Every row gives one point. Each copy is the shape, with its points in the same order, turned, moved and blurred by noise. Some copies are also mirrored. Which?

Shape:
-6 -50
-9 -44
-20 -29
-8 -6
-54 74
-9 5
-19 -49
-41 -51
Copy 1 (8 x 2):
-49 23
-48 14
-39 3
-16 -1
9 -86
-7 -12
-59 15
-74 -1
Copy 1 is: mirrored
Copy 2:
-55 -55
-56 -48
-52 -28
-28 -20
-10 69
-22 -10
-67 -45
-84 -31
Copy 2 is: only turned

Shape (6 x 3):
7 22 6
-77 -7 -6
-62 25 31
-13 -12 35
17 -51 64
-11 44 -89
Copy 1 (6 x 3):
19 2 -17
-50 51 29
-3 53 35
4 -3 30
4 -50 52
-32 40 -94
Copy 1 is: only turned
Copy 2, 6 rows:
-12 29 8
-66 -48 23
-72 -7 6
-37 3 -34
-26 1 -91
37 3 82
Copy 2 is: mirrored

Shape (11 x 6):
2 16 -77 -19 -14 15
-10 -22 25 47 -13 -23
-23 34 55 -5 35 -46
-53 -1 13 44 1 1
-18 37 13 21 52 -31
10 2 -61 -18 -48 37
54 6 -37 -1 13 53
21 32 32 -3 -8 78
-18 18 33 19 -14 -44
-23 -37 -27 -19 43 -21
15 -11 -25 37 -29 -19
Copy 1:
33 55 -38 33 9 13
-37 -34 16 27 28 -27
-8 -4 66 -44 26 -16
-57 15 27 28 33 -17
4 18 58 -7 60 -9
19 39 -44 54 -26 16
39 5 -4 66 7 60
-3 8 52 55 -37 52
-15 -7 32 -6 11 -44
-11 10 -26 -21 57 28
7 -14 -18 46 20 -33
Copy 1 is: only turned
Copy 2:
-11 81 15 -42 8 13
-29 -13 20 40 -1 -39
-20 -11 -8 75 1 50
-64 -2 44 30 -19 -1
-51 -5 -7 39 26 47
15 82 40 -32 -4 -14
27 26 34 -45 57 13
37 12 95 22 35 23
-23 15 0 64 -7 -6
-21 -6 -19 -30 -26 31
-21 27 5 3 18 -46
Copy 2 is: mirrored
Copy 3:
29 38 -33 -53 -58 -22
-11 -45 6 8 -8 11
-23 25 65 9 33 7
-49 -10 -11 -18 -5 16
-25 40 35 9 -10 31
48 10 -58 -52 -32 -31
65 29 -41 -30 -24 39
34 27 -54 -24 56 36
-19 -10 26 14 12 -9
5 3 38 -60 -44 27
10 -32 -21 9 -41 -9
Copy 3 is: mirrored
